Each row is a point. Before rounding, the points of a table are all equally far from one centre. They may lie mostly on one side of it. Where is the centre, to within rounding?

Points (6 x 2):
-24 -36

-58 -13

-42 -35

-7 -9

-33 -37

-19 -33
Centre: -32 -12

Points, 12 rows:
-26 -10 -18 10 18 -32 43 -22

-5 -8 -3 -7 11 -43 28 -55

-35 -17 7 -8 18 -38 -8 -45

-9 -20 -9 2 2 -46 40 -44

-7 -25 -26 -5 -17 -44 14 -55

-55 16 -3 29 -1 -43 12 -33

-10 4 19 9 -32 -54 26 -52

-15 -24 -15 -16 9 -52 14 -48

-60 27 -7 -33 -8 -18 -12 -15

-7 -17 -5 14 1 -7 21 22

6 34 -15 -24 18 -32 -1 -38

-49 5 -23 -7 13 -52 20 -39
Centre: -17 8 -5 -6 -16 -30 6 -15

Points, 19 rows:
-7 23 10 4 -2 -20 34 6 -34 17 -60 -11 1 3

2 22 -6 -2 0 18 54 18 -26 1 -47 -10 -1 6

6 9 -14 16 24 -5 1 34 0 7 -35 9 -4 13

-9 31 -8 -10 -8 2 -15 31 -26 -7 -44 3 -10 18

-31 6 -20 -26 -12 4 38 24 -2 15 -24 25 -17 -5

12 48 -13 -4 -22 25 19 4 -19 6 -36 2 -24 8

8 11 0 -7 7 15 -14 21 8 -10 -46 13 -25 18

-20 19 -16 -24 -5 5 -3 16 21 4 -48 6 -1 -6

-18 44 5 -4 2 -4 32 31 -19 -11 -30 6 -2 36

-11 38 -7 3 -25 17 19 32 -11 1 -36 18 -3 -5

14 27 3 5 3 11 6 21 22 10 -31 11 5 17

-12 41 -6 1 -29 11 32 30 -10 0 -21 12 -25 10

-18 37 -12 -19 4 15 -6 14 -28 -2 -54 -2 1 -5

-8 13 13 -11 9 -27 -3 25 3 2 -29 -15 -15 -8

-12 49 -25 11 -11 -1 23 20 -11 7 -47 4 -17 24

-25 40 23 -11 -1 4 5 21 -35 13 -33 -5 6 14

-12 26 -18 -3 -31 29 0 14 -10 -3 -38 -3 -27 11

4 32 -6 -23 14 1 21 17 -7 25 -56 13 -13 -9

-4 21 -18 9 14 -10 36 28 -22 19 -49 2 -19 28
Centre: -13 13 -2 -3 2 1 18 -6 -12 1 -26 7 -12 9

Points:
45 -25 19 5 -7 21 -12 -17 -22 -19 3 10 34 -29 -8 -29 -18 27 32 -42 -19
 -21 20 20

22 -33 18 -19 34 2 -23 -15 -31 -17 -15 11 18 0 -19 10 1 40 59 -26 -42
 -25 4 18

39 0 11 -16 -13 -10 -22 6 -51 -3 -10 -9 38 -7 15 -24 3 38 26 -33 -17 -14
 17 29

13 15 9 -41 -8 -3 -32 0 -37 -19 18 -1 17 -12 -32 -19 3 26 5 1 -8 32 25
 -10

-2 -21 -17 -11 -10 30 -16 3 -28 -60 10 -11 36 -22 20 -1 27 41 2 -36 -18
 -8 -1 9

39 -19 20 0 -26 -19 -18 -29 -21 -44 1 -9 34 -13 -14 -13 -6 16 42 -6 -31
 6 9 11

28 -16 2 -1 -15 10 -31 -13 -17 -17 -14 -10 51 -31 -7 -24 37 22 32 -26
 -45 -26 3 4

25 2 15 -19 -3 1 -3 -3 -17 -27 -3 21 28 -34 -18 -45 47 49 30 12 -47 13 7
 21

28 -14 4 -16 20 -20 -1 -12 -33 -49 3 18 18 -23 5 -22 7 30 4 -12 -59 0 5
 7

22 -15 16 13 -22 23 -13 6 -34 -21 9 17 52 -30 -38 -31 37 21 8 -33 -37 4
 -4 -3

20 3 16 -17 2 -9 -17 -21 -48 -6 8 8 43 -5 -58 5 -6 27 18 -30 -17 -17 38
 6

10 12 25 6 -8 10 -12 -40 -47 -21 -20 12 35 -35 4 -39 7 30 -1 -14 -15 -12
 14 18

-1 -24 31 -3 -2 19 0 -17 -37 -31 -36 42 37 -31 8 -7 6 24 29 5 -15 2 14 3

25 -9 6 -10 -11 -23 -16 4 -36 -1 5 11 27 -15 -20 -13 -5 32 21 -46 -46
 -48 9 15

7 -11 21 -10 -12 23 -19 -6 21 -18 -12 22 30 -9 11 -1 8 19 0 6 -3 -12 49
 19

12 -31 4 1 13 -1 -3 -47 -26 -27 20 18 39 -30 -7 -11 5 42 30 -23 -24 -4
 29 5

18 -11 11 -37 4 1 -28 4 -7 -54 -26 1 20 -15 -33 -25 7 47 12 -8 -52 -6
 -27 -1

23 -18 13 2 12 -9 -25 -20 -40 -55 4 -5 43 -30 -18 -21 18 16 16 -19 -36
 18 12 15

29 -15 5 -10 6 7 -4 3 -47 -40 -14 -7 40 -12 4 -7 5 -1 26 -54 -29 -3 30
 -4

20 -12 -31 -5 -10 22 8 5 -55 -21 -17 16 19 -26 -5 -17 1 9 1 -47 -22 20
 19 13

26 -14 4 -20 -6 4 -4 -3 -39 -9 -2 7 58 -19 10 -15 33 -9 33 -15 -28 -4 26
 9

6 11 36 3 40 -4 -16 -25 -24 -29 6 11 52 -18 11 -10 2 8 16 -39 1 14 22 4

55 -20 1 -8 16 4 -1 -8 -45 -35 1 -21 23 -5 10 12 7 17 24 -20 -9 8 25 40

23 -19 11 -12 13 -12 -33 -28 -11 -17 13 -11 25 -2 -15 3 -8 -11 23 -27
 -49 -1 4 -1

36 10 18 -6 24 -1 -35 -24 -29 -5 23 14 21 -35 0 -19 33 37 12 -28 -33 -10
 -3 9

51 38 12 -1 -5 -8 -21 2 -7 -20 2 8 53 12 -34 -6 -11 52 15 -15 -13 24 26
 5

39 7 -12 -2 10 -35 7 1 -34 -36 12 -6 60 7 10 -10 12 9 33 -13 -39 -20 14
 3

12 -18 15 -3 19 -16 -10 -12 -36 -43 0 3 15 -46 -42 -22 29 11 12 5 -38
 -24 20 -3
Centre: 3 11 0 4 10 9 10 5 -9 -17 -5 -2 19 -4 -22 -5 9 26 24 -11 -8 -6 -7 11

Points, 27 rows:
-14 15 -33 28 16 12 -2 6 7 -22 23 4 11 28 10 4 42 28 -21 7 4 11 -21 20

-20 -22 -22 8 -5 34 13 -19 -12 -31 30 2 13 14 10 -5 27 -4 -30 -3 7 16
 -46 18

-7 -8 -19 16 -7 -10 0 -7 -15 -24 4 11 -18 18 9 -5 1 -3 -49 6 -6 29 -39
 42

14 -14 -18 17 -41 -17 16 -15 1 -29 30 -6 -5 4 9 35 12 8 -33 -20 -4 23
 -24 29

-25 7 -11 26 -38 20 26 12 10 -33 11 -5 19 13 23 4 5 17 -47 -6 35 16 -23
 30

1 5 -28 11 5 17 7 -2 -10 -41 4 -14 -21 22 21 4 29 22 -33 20 24 15 -26 33

-12 -1 -9 36 -9 25 11 -18 4 -24 29 -6 7 1 26 15 21 32 -30 -28 12 20 -39
 39

2 9 -18 -22 -33 -3 -2 -15 -19 -27 0 -7 -2 14 15 8 -6 9 -48 -3 3 -15 -31
 31

9 -26 4 27 -41 0 11 14 -12 -32 20 -15 15 5 -2 0 28 9 -33 4 12 25 -26 3

-9 1 -22 6 -28 -1 17 -22 -6 -21 17 1 -12 4 12 21 23 10 -57 -2 14 19 -41
 8

-9 -9 -32 9 -31 -14 -17 5 -7 -19 14 -1 -8 12 21 16 16 10 -60 13 6 13 -33
 21

1 -8 3 3 -15 -6 13 4 7 -44 23 -22 12 9 23 10 3 2 -34 -2 15 4 -52 47

-6 -9 -23 -4 -26 23 0 12 -1 -13 15 6 1 25 32 -14 23 12 -48 9 -9 11 -22
 10

2 -12 2 23 -28 -1 2 -11 -20 -38 12 -23 -15 0 11 0 13 6 -45 14 -7 25 -35
 26

-12 -22 -17 10 -28 -5 15 -25 -24 -21 -8 -4 -12 -8 2 -4 14 -3 -40 31 1 22
 -25 24

-16 24 -34 25 -26 14 3 2 -9 -34 3 2 -7 3 20 0 9 27 -39 13 21 8 -29 -1

2 1 12 5 -31 22 21 -9 -10 -38 -3 -20 -2 2 28 -3 22 0 -38 3 0 0 -30 21

-25 8 -12 30 -30 1 3 8 -7 -31 0 -7 20 -3 18 9 38 14 -28 21 -10 -14 -2 18

0 21 -37 15 -11 -7 19 -19 -6 -10 18 8 9 20 16 -6 6 19 -50 -10 3 -3 -16
 24

-7 -9 2 4 -28 15 22 8 -16 -23 13 12 7 1 19 25 28 5 -53 -15 12 37 -42 38

-6 -6 -4 15 -9 11 5 -1 -2 -38 19 23 17 7 9 13 13 10 -32 6 34 26 -56 43

0 -11 -8 28 -16 22 4 2 -19 -35 -8 17 -6 10 28 23 28 10 -54 -4 1 19 -24
 21

-21 -18 -7 19 -22 30 6 -6 -22 -28 23 -4 -14 -6 19 -9 13 16 -36 33 -2 11
 -22 32

9 -7 -32 1 4 11 -3 -19 -24 -31 29 -29 5 10 10 12 34 22 -20 16 20 39 -25
 48

-16 25 1 2 -7 18 21 -4 11 -17 -4 3 -19 1 13 10 25 4 -49 8 9 9 -36 42

4 -3 -5 33 -37 19 -5 -22 -1 -34 22 -17 -1 -3 26 11 28 -2 -43 3 18 31 -19
 27

-3 -4 5 12 -32 1 3 1 -2 -33 11 -8 -7 26 25 -11 15 3 -58 12 6 15 -12 13
Centre: -12 -4 -11 -1 -2 9 -2 4 -5 -14 7 -9 11 -8 5 16 -1 9 -15 -7 11 21 -1 21

Points:
-19 -3 19 -42 -25 -3 -40 40 -3 15 7 6 -18 5 30 -7 -27 6 5 22 -27 -4 -10
 -9

1 -28 13 -45 -3 -3 -6 9 -11 -2 25 35 -35 -4 -30 -26 -42 -4 -1 18 -24 18
 19 -23

-15 -3 37 -37 -15 -29 -38 27 6 2 13 -24 -10 -17 4 -6 -16 6 -3 18 -23 25
 13 -19

-11 -5 31 -37 0 -14 -11 48 16 15 -1 -3 -1 8 25 6 -31 18 8 25 -7 -5 15
 -43

11 -7 15 5 -26 5 -34 26 7 -19 9 7 -2 10 38 -22 -39 27 -41 11 -10 10 13
 -23

-7 -17 17 -23 -24 5 -24 30 7 -4 18 10 -59 -40 -33 6 -54 -1 10 8 -8 -5 10
 -36

0 -24 19 -52 -30 6 -17 11 8 25 4 -7 -3 19 -10 -1 -36 5 -9 -1 -32 15 16
 -14

2 6 -12 -46 -13 -20 -26 19 8 -14 3 -15 -12 11 28 0 -27 -2 -3 20 -35 -7
 27 -24

-5 -4 37 -43 7 6 -29 17 19 17 30 -5 -36 -8 13 2 -53 23 -1 22 -28 -4 29
 -15

-2 -23 11 -30 -23 -13 -43 44 16 2 16 10 -17 -6 -10 -19 -30 26 19 17 -16
 -23 30 -24

-10 3 31 -45 -7 -10 -28 27 17 26 -11 8 -31 2 34 9 -23 -6 21 5 -22 11 12
 -44

2 -4 7 -51 -34 6 -11 37 38 10 7 14 -33 -20 21 -33 -58 -7 -15 16 2 19 -22
 -29

-11 -9 -1 -14 -18 8 -42 28 20 -24 -9 -18 -30 1 7 -9 -49 13 16 4 -7 -5 39
 -33

-28 18 11 -37 -2 -11 -35 17 4 24 15 -21 -50 -4 10 -28 -11 -7 -6 2 -32 -9
 5 -16

26 23 4 -36 -13 16 -15 18 29 0 33 0 -1 -2 8 6 -55 1 1 43 15 6 36 -27

2 -2 25 -27 -26 -12 -35 59 9 3 0 13 -41 -11 -6 -8 -31 -14 -9 31 -9 10 17
 -41

-9 0 9 -19 -5 5 -32 35 13 -21 -10 0 -18 16 8 14 -60 22 -3 19 -30 -6 -13
 -21

8 -7 28 -21 -2 -6 -25 -1 16 32 31 9 -23 22 9 -15 -50 -2 -1 23 -22 5 40
 -30

-8 -19 42 -27 -26 -7 -9 3 3 -10 -7 -7 -29 -1 -11 -4 -52 -9 13 -5 -14 1
 39 -28

9 -9 44 -40 -10 -11 -13 16 38 -10 27 13 -38 -6 -7 -26 -39 11 0 12 -35 6
 31 -7

-10 8 26 -33 -21 -20 -17 40 13 17 11 -26 -46 -8 35 -19 -10 7 -5 13 2 -11
 23 -31

-28 -7 15 -41 -15 10 -26 22 18 17 21 2 -36 21 24 -21 -32 1 28 -3 -21 11
 3 -22

1 -2 25 -37 -17 5 -42 53 -2 18 7 9 -39 -15 10 -26 -33 -17 14 3 6 6 22
 -36

16 -6 29 -10 -41 -8 -53 15 9 -6 6 0 -13 -20 31 -22 -39 -3 -2 43 -7 0 22
 -32

-13 11 49 -38 -1 29 -28 16 14 0 -1 -11 -38 19 12 -24 -40 -13 3 26 1 2 -1
 -29

-16 5 23 -13 -32 -3 -27 35 35 -2 2 18 -33 7 25 4 -36 5 -21 -3 -26 28 -10
 -12

9 2 -3 -36 -18 -12 -44 22 14 -14 1 -9 -49 -2 9 -14 -14 -18 29 4 -22 5 5
 -59

-4 20 36 -34 -18 -15 -16 37 8 14 0 4 -47 20 11 -17 -45 0 4 11 -25 -5 22
 -31

-8 5 21 -42 -27 -14 -23 28 -13 17 7 -1 -34 -3 27 -3 -14 -7 -2 7 -36 14
 26 -12
Centre: 10 8 7 -18 -10 6 -12 1 13 4 5 10 -20 -17 1 -12 -21 12 -4 5 -1 -1 -1 -28

Points:
60 -26 -1 24 2 21 16 -17 -4 -22 7 -10 -8 8 -3 -10 30 0 19 -22 -22 -2 -22
 12

33 -24 23 27 12 2 14 -4 4 4 -12 -21 1 11 -5 13 40 11 14 -20 -30 -4 -7
 -13

38 10 0 29 -18 7 15 -26 3 3 -13 -14 -15 13 28 -6 18 0 -5 -19 -27 0 -4 19

44 -6 -12 25 7 6 24 6 -14 -6 -3 -42 1 17 -2 9 33 -7 -9 -4 -49 -6 -9 8

57 -19 -17 18 -2 27 37 0 -9 -19 11 -14 -11 23 -5 10 23 -13 -2 -29 -22 -3
 -13 9

38 -18 -18 16 -2 21 35 -38 -9 -1 -25 -18 -15 12 17 4 20 10 -11 -15 -31 1
 14 12

41 -20 -2 19 3 5 9 -23 -7 -19 21 -33 -14 28 30 11 45 -18 11 -32 -33 -12
 -17 3

32 -10 -9 31 -2 10 24 -23 -18 0 -17 -32 -19 6 25 10 39 14 5 -33 -14 -26
 -2 -7

37 0 5 -7 2 11 18 -24 -14 -5 -17 -31 -11 24 3 2 39 -5 14 -23 -31 5 2 12

54 -26 -13 21 3 13 23 -22 -1 -12 5 -4 -8 4 -5 -4 51 8 -3 -11 -31 0 -8 0

53 -15 -18 37 2 17 42 -7 -9 0 13 -17 11 17 12 14 21 -3 8 -35 -30 -18 20
 -3

37 0 -25 7 6 16 11 -25 -6 3 -12 -39 3 21 -5 8 14 7 -11 -33 -40 -19 2 2

58 -23 -19 13 13 3 25 -18 -3 -3 10 -24 -3 27 9 13 28 -3 0 -46 -28 -4 0
 12

26 -23 30 21 6 3 21 -9 -5 -8 0 -23 -8 27 21 15 16 -4 -11 -37 -18 -23 -20
 1

52 -3 7 34 2 6 5 -12 -1 -13 13 -8 7 10 15 2 21 -17 -14 -35 -38 -11 -8 16

27 -6 -13 6 -1 18 26 -18 -8 -14 2 -17 -10 27 12 -15 38 30 1 -25 -35 -11
 0 19

25 -13 -14 35 -10 19 15 -2 -17 1 -5 -2 -17 26 21 -2 33 15 1 -53 -53 3 -3
 -11

45 -19 -11 31 -2 -11 27 -18 2 -4 21 -18 10 15 4 29 46 -2 -17 -35 -37 14
 -20 10

34 -25 -14 39 5 6 10 -7 6 5 10 -39 -29 14 24 -1 6 11 6 -8 -53 -8 -24 -6

26 0 -13 14 5 22 10 21 -11 -7 -2 -33 15 31 5 14 16 7 -4 -36 -28 -4 -2 4

39 5 2 15 -7 25 25 1 -21 -12 13 -30 -21 28 4 11 36 -7 0 -7 -33 -13 8 11

60 -5 -5 30 4 -10 24 -11 -5 -4 1 -18 -11 17 14 -15 10 -14 14 -16 -33 -9
 -12 15

32 -19 0 15 9 -3 22 12 -12 -20 7 7 -3 28 15 17 52 -15 2 -11 -30 -6 -22
 15

38 -6 -13 17 10 21 38 5 -14 -8 14 -23 8 15 19 31 24 8 -20 -26 -27 2 20
 10

35 -5 -15 26 20 2 14 -34 5 1 -6 -31 -26 15 14 9 27 11 -5 0 -20 -7 -21 24

39 -27 -15 9 14 6 24 -22 -7 3 -6 -26 -10 45 -2 2 27 -27 14 -40 -18 1 -14
 5

41 -3 -4 23 11 5 26 8 -5 5 12 -25 -9 27 13 3 24 18 -4 -35 -53 -7 -5 2

47 -6 -5 31 3 10 27 -23 11 -2 2 -8 -22 18 -9 -7 21 -18 -7 -31 -36 -11 3
 5

43 -19 -18 8 20 -12 20 -10 1 5 -4 -13 -18 2 22 22 34 -3 -17 -25 -41 -5
 -18 -7

49 0 -1 1 -7 18 16 -21 -9 11 -7 -16 4 12 9 6 36 -6 -8 -34 -37 -13 -10 9

37 7 -19 17 -1 5 7 -6 -8 -11 -29 -2 7 6 16 12 17 -4 1 -25 -54 3 8 -3
Centre: 0 -18 -14 23 2 4 17 -23 -27 1 19 -8 -3 1 3 15 9 -6 13 -18 -29 3 -10 5

Points (30 x 24):
21 24 -18 12 -2 6 -21 -1 -26 1 -47 -11 -18 -7 -26 -6 3 19 -25 5 -2 -36
 -1 27

5 -2 -23 -7 26 -31 -10 -12 -18 0 -5 -20 -30 -19 -21 -13 -3 14 -26 -9 0
 13 24 8

-13 7 -12 -1 16 -3 -24 -4 -3 4 -20 -6 -37 -17 -3 8 -10 -1 -42 5 -4 -14
 39 -12

0 23 -12 25 12 -30 -22 -18 -23 3 0 -5 -31 6 -16 -6 20 25 -44 5 -5 -18 30
 13

-3 18 -32 -1 0 -27 -16 11 -23 7 -21 -18 -25 5 -12 -18 27 20 -28 14 3 -1
 27 -9

-9 10 -22 14 6 -15 -21 -37 -18 14 -29 17 -35 -11 -19 3 6 -3 -28 -3 15
 -34 40 14

-21 9 -17 24 7 -35 17 -9 -4 -9 -15 -2 -22 -1 -16 -9 45 3 -33 -23 14 -18
 11 12

2 14 -29 15 19 -26 -19 -14 -11 0 -33 2 -43 -9 -33 -6 15 -23 -23 -16 24
 -22 7 -5

-6 26 -31 -6 5 -33 -6 -2 -38 -8 -28 -26 -26 -6 -23 -4 8 13 -6 0 16 -2 22
 -9

0 7 18 16 25 -16 -30 2 -9 -4 -2 -19 -53 -13 -28 4 12 14 -21 3 1 -12 30
 16

7 3 -29 25 3 -25 4 -22 -13 -9 -19 1 -41 -4 -4 -4 12 10 -40 -11 0 -17 21
 27

-4 4 -16 18 -8 -14 -21 -19 2 -7 0 -31 -21 -34 -34 -10 -15 -12 -5 23 18
 -4 23 23

32 10 -18 32 15 -11 6 -8 -10 0 -29 5 -59 -27 -16 15 29 -7 -21 5 -13 0 9
 2

13 -11 -32 0 28 -7 -2 -4 -18 0 -17 -6 -34 4 -31 10 24 -5 -26 24 -10 -5
 13 11

-8 27 -9 15 19 -36 -11 -12 -37 2 -25 -16 -15 -3 -4 -1 18 14 -24 14 15 7
 -16 7

1 1 4 5 20 -27 -35 -4 -17 12 -16 -7 -37 -13 -29 1 16 7 -27 -2 36 -12 25
 7

5 44 -9 22 -6 -18 -10 -42 -21 -23 -26 -16 -34 -11 -25 -19 16 1 -31 -7 20
 -28 37 0

9 17 -10 -17 -3 -6 12 0 -38 -12 -8 -24 -35 -15 -18 5 30 3 -30 -5 16 -21
 4 -13

-3 22 -25 45 13 -23 -7 -22 0 -2 -35 -17 -35 -13 -40 -11 30 7 -13 6 33 16
 13 -1

0 2 -8 38 11 3 -26 -8 -15 8 -24 -9 -28 -28 -13 -13 40 -3 -11 37 14 -10 8
 34

6 -13 -19 16 21 -14 -22 -13 -11 -3 -13 0 -60 -20 -10 -5 19 -9 -18 -4 12
 -13 26 1

21 10 -34 8 -7 -18 -12 6 -17 -9 -36 -14 -39 -18 -4 1 22 10 -4 1 29 8 31
 -6

19 5 5 23 6 -22 -25 -16 -37 -3 -19 -11 -23 -14 -14 -5 36 -5 -32 25 9 -11
 25 19

-8 31 -20 15 -4 -26 -17 -7 -35 16 -31 -39 -26 -17 -9 11 16 -5 -8 7 5 4 9
 -9

-1 7 8 -13 -10 -7 -20 -34 -15 33 -8 -11 -23 -13 -20 -16 21 19 -49 18 13
 -8 21 13

8 -2 -24 21 35 -5 -18 -1 -22 7 -34 0 -17 11 -4 -15 28 7 -16 -8 2 -27 1
 -4

9 1 -26 5 3 -25 -9 -19 -5 4 -16 -15 -32 -15 -4 18 5 18 -36 12 19 20 34 7

1 2 -29 -3 20 -21 -18 3 -26 -2 -15 -10 -38 -7 -18 -15 25 -3 -11 -5 4 19
 31 16

-6 26 -14 -9 30 4 6 11 -30 -9 -40 -15 -46 -9 -30 1 33 -9 -9 3 12 1 3 8

-19 6 -15 10 34 -1 -21 -6 -7 21 -19 -15 -41 8 -36 -24 6 25 1 22 10 -8 14
 2
Centre: 7 29 -3 4 7 -3 0 -20 9 4 -16 -4 -15 -15 -15 -5 21 4 -3 6 3 -10 13 5
